Each row is a point. Each copy is the shape, with its points in the same order, turned, moved and blurred by noise. Say if it was mirrored as well.

Shape (9 x 3):
.12	.28	.36
.22	-.31	-.35
.12	.27	.00
.14	.18	.17
-.38	-.25	-.33
.22	.40	.19
-.48	.39	-.11
.31	-.32	-.46
-.43	.37	.21
Copy 1 (9 x 3):
-.33	.32	.40
.53	.45	.00
-.17	.43	.09
-.15	.36	.27
.35	-.08	-.25
-.35	.49	.26
-.34	-.04	-.29
.58	.55	-.06
-.43	-.12	.00
Copy 1 is: only turned
Copy 2 (9 x 3):
.18	.36	-.32
-.43	-.42	-.21
-.21	.26	-.23
.05	.17	-.29
-.59	-.13	.30
-.08	.33	-.49
-.44	.53	.18
-.54	-.48	-.30
-.10	.60	.17
Copy 2 is: only turned
Copy 3 (9 x 3):
-.17	.08	.30
.01	-.11	-.62
-.06	.25	-.01
-.13	.10	.09
.57	-.09	-.39
-.24	.27	.21
.54	.38	.12
-.03	-.06	-.71
.41	.23	.39
Copy 3 is: mirrored

Shape (8 x 4):
.32	-.27	-.33	.22
.32	.38	.20	.35
-.10	.45	-.03	.40
-.53	.08	.20	.04
.32	.06	-.25	.11
-.20	.00	.03	-.27
-.64	.08	-.46	-.42
-.45	-.25	-.48	-.19
Copy 1 (8 x 4):
.01	-.45	-.12	-.35
.67	-.18	.02	.13
.49	-.36	.01	.45
-.12	.09	.30	.43
.18	-.26	-.23	-.09
-.18	.13	.01	.19
-.59	.02	-.37	.59
-.67	-.19	-.13	.14
Copy 1 is: only turned
Copy 2 (8 x 4):
-.06	-.38	-.18	.43
-.42	.25	-.47	.08
-.05	.49	-.39	.11
.04	.41	.31	-.06
-.10	-.23	-.35	.14
-.05	-.05	.24	-.22
.56	-.06	.34	-.43
.51	-.15	.30	.02
Copy 2 is: mirrored
Copy 3 (8 x 4):
-.23	.47	.26	-.40
.23	.13	.48	.19
.08	.36	.17	.43
-.44	-.06	-.12	.41
.06	.37	.17	-.25
-.28	-.08	-.21	-.01
-.35	.23	-.79	.10
-.58	.36	-.50	-.12
Copy 3 is: mirrored
Copy 4 (8 x 4):
.07	-.74	.27	.15
.55	-.25	-.03	.66
.29	-.31	-.41	.62
-.20	.20	-.25	.38
.30	-.61	.03	.23
.09	.08	-.08	-.04
-.25	-.12	-.64	-.34
-.33	-.38	-.29	-.24
Copy 4 is: only turned

Shape (12 x 6):
-.35	-.30	.33	.43	-.19	-.21
-.13	-.69	-.02	.20	-.09	.43
-.07	-.13	-.39	-.05	.17	.32
-.66	-.25	.04	-.01	-.07	-.35
-.36	.29	.06	.48	.56	-.42
-.08	-.27	-.10	.15	-.42	-.34
.17	.42	-.04	.17	-.05	-.35
.11	.19	.25	.40	-.38	.25
.11	-.14	-.22	.24	.58	-.18
-.73	-.31	-.02	.33	-.75	-.07
-.55	.12	-.52	.45	-.38	-.21
-.26	.25	.22	.03	-.04	-.17
Copy 1 (12 x 6):
.29	.00	.07	.45	.35	-.23
-.11	-.41	.44	-.09	.58	-.07
-.15	-.30	.01	-.35	.23	.37
.68	-.13	-.09	.15	.36	.14
.08	.48	-.63	.26	.34	.25
.36	-.31	-.04	.06	-.02	-.27
.03	.20	-.32	.07	-.40	.07
-.28	-.09	.26	.43	-.21	.00
-.15	.26	-.35	-.33	.37	.07
.51	-.72	.10	.62	.25	-.07
.22	-.61	-.54	.37	.10	.13
.27	.16	-.01	.26	-.07	.29
Copy 1 is: mirrored
Copy 2 (12 x 6):
-.17	.54	.11	.04	.09	-.19
-.72	.05	.20	.22	.07	.24
-.36	-.39	-.05	-.12	-.22	.16
-.28	.23	-.01	-.42	.16	-.42
.22	.08	-.59	.11	-.22	-.53
-.14	.27	.50	-.19	-.27	-.21
.49	-.03	.16	-.02	-.38	-.10
.25	.33	.17	.13	-.09	.42
-.16	-.33	-.13	.35	-.40	-.35
-.44	.80	.27	-.54	-.01	.09
-.21	.42	-.09	-.55	-.62	-.07
.26	.05	-.04	-.22	.09	-.09
Copy 2 is: only turned
Copy 3 (12 x 6):
.08	.26	-.05	.64	-.44	.18
.28	-.42	-.40	.53	.08	.25
.33	-.20	-.26	-.22	.21	.07
.08	.11	-.34	.19	-.71	.07
.39	.38	.44	-.13	-.55	.20
.00	.25	-.26	.39	-.25	-.31
-.11	.55	.17	-.06	.02	-.20
-.03	.50	-.04	.40	.30	.26
.44	-.26	.34	-.04	-.18	-.10
.21	.49	-.80	.64	-.41	.15
.58	.62	-.51	.16	-.28	-.13
-.12	.41	.02	-.03	-.32	.13
Copy 3 is: mirrored
Copy 4 (12 x 6):
-.23	.39	.53	.32	.00	-.35
-.23	.03	.41	.37	.68	.14
-.18	-.06	-.11	.28	.19	.39
-.51	.18	.10	.48	-.09	-.45
-.24	.79	-.04	.51	-.47	.12
.07	-.14	.31	.37	-.08	-.33
.20	.24	-.02	.07	-.48	-.02
.04	.17	.57	-.30	-.11	.12
.09	.46	-.19	.55	.06	.28
-.56	-.28	.78	.36	-.11	-.40
-.38	-.24	.42	.52	-.60	.10
-.29	.32	.01	-.01	-.25	-.20
Copy 4 is: only turned

Shape (12 x 8):
-.04	-.10	.28	-.41	.32	-.15	.10	-.46
-.61	.00	.15	.45	.02	.09	.27	.51
-.37	-.24	.21	.37	.46	-.06	.16	.26
.10	.02	-.34	-.13	.33	-.60	.28	-.27
.31	-.41	.14	.10	.26	-.30	.26	.25
-.54	-.46	.40	.34	-.27	.01	.09	-.21
-.58	.58	-.24	-.41	-.47	-.28	-.40	.66
.09	-.16	-.22	-.17	.26	-.26	-.11	-.39
-.57	.37	-.42	-.41	-.53	.25	-.06	.48
.27	.13	.28	.54	.19	.03	.07	-.16
-.15	-.11	.19	-.22	-.02	-.28	.45	-.17
.05	.24	-.38	-.21	.00	-.04	-.07	.42
Copy 1 (12 x 8):
.37	-.06	.16	-.32	.06	-.34	.04	-.06
-.08	-.07	-.85	.16	.06	.49	.39	-.25
-.05	-.10	-.77	-.28	.18	.14	.14	-.16
.22	-.31	-.30	.02	-.36	-.48	-.36	.09
-.20	-.40	-.27	-.30	-.04	.08	-.32	-.28
.41	.34	-.42	-.34	-.07	.51	.14	-.49
-.39	.22	-.16	.91	-.47	-.12	.66	-.40
.10	.13	-.03	-.20	-.22	-.30	-.24	.17
-.24	.12	-.01	.69	-.52	.35	.68	.02
.10	.02	-.37	.11	.44	.19	-.54	-.08
.45	-.36	-.07	-.05	-.07	.03	.08	-.24
-.43	-.14	-.08	.39	-.26	.02	.06	.05
Copy 1 is: only turned
Copy 2 (12 x 8):
-.24	-.18	-.61	-.08	-.18	.29	-.12	-.04
-.21	.28	.54	-.26	.04	.25	.58	-.20
-.12	.07	.20	-.38	.03	.64	.50	.04
-.02	-.06	-.54	.10	.54	.33	-.05	.11
.39	-.25	-.16	-.19	.21	.49	.39	.13
-.21	-.30	.21	.00	-.24	.58	.29	-.71
-.21	.28	.39	-.64	.39	-.49	-.53	-.29
-.11	-.26	-.32	.05	.20	.45	-.31	.20
-.43	.04	.62	-.23	.19	-.66	-.15	-.12
.31	.30	.00	.26	-.19	.60	.09	-.07
-.11	-.13	-.39	.04	.05	.09	.27	-.34
.04	.12	.23	-.20	.34	-.19	-.19	.34
Copy 2 is: only turned
Copy 3 (12 x 8):
-.46	.23	.37	-.42	.03	.29	.07	.28
-.06	-.42	-.32	-.03	.55	-.50	.50	-.05
-.15	-.40	-.22	-.17	.55	.05	.44	.30
-.37	-.03	-.34	-.79	-.08	.15	-.13	.17
.14	.10	-.34	-.39	-.01	.16	.37	.45
-.43	-.46	.15	.19	-.05	-.05	.66	.00
-.48	-.10	-.40	.31	.15	-.92	-.65	.42
-.32	-.07	-.10	-.37	-.06	.40	-.27	.25
-.05	-.21	-.04	.13	.13	-.94	-.57	.06
-.16	.22	-.34	-.04	.25	.41	.36	-.29
-.27	.06	.15	-.52	-.15	-.10	.28	.24
.09	.08	-.40	-.11	.13	-.24	-.44	.18
Copy 3 is: mirrored
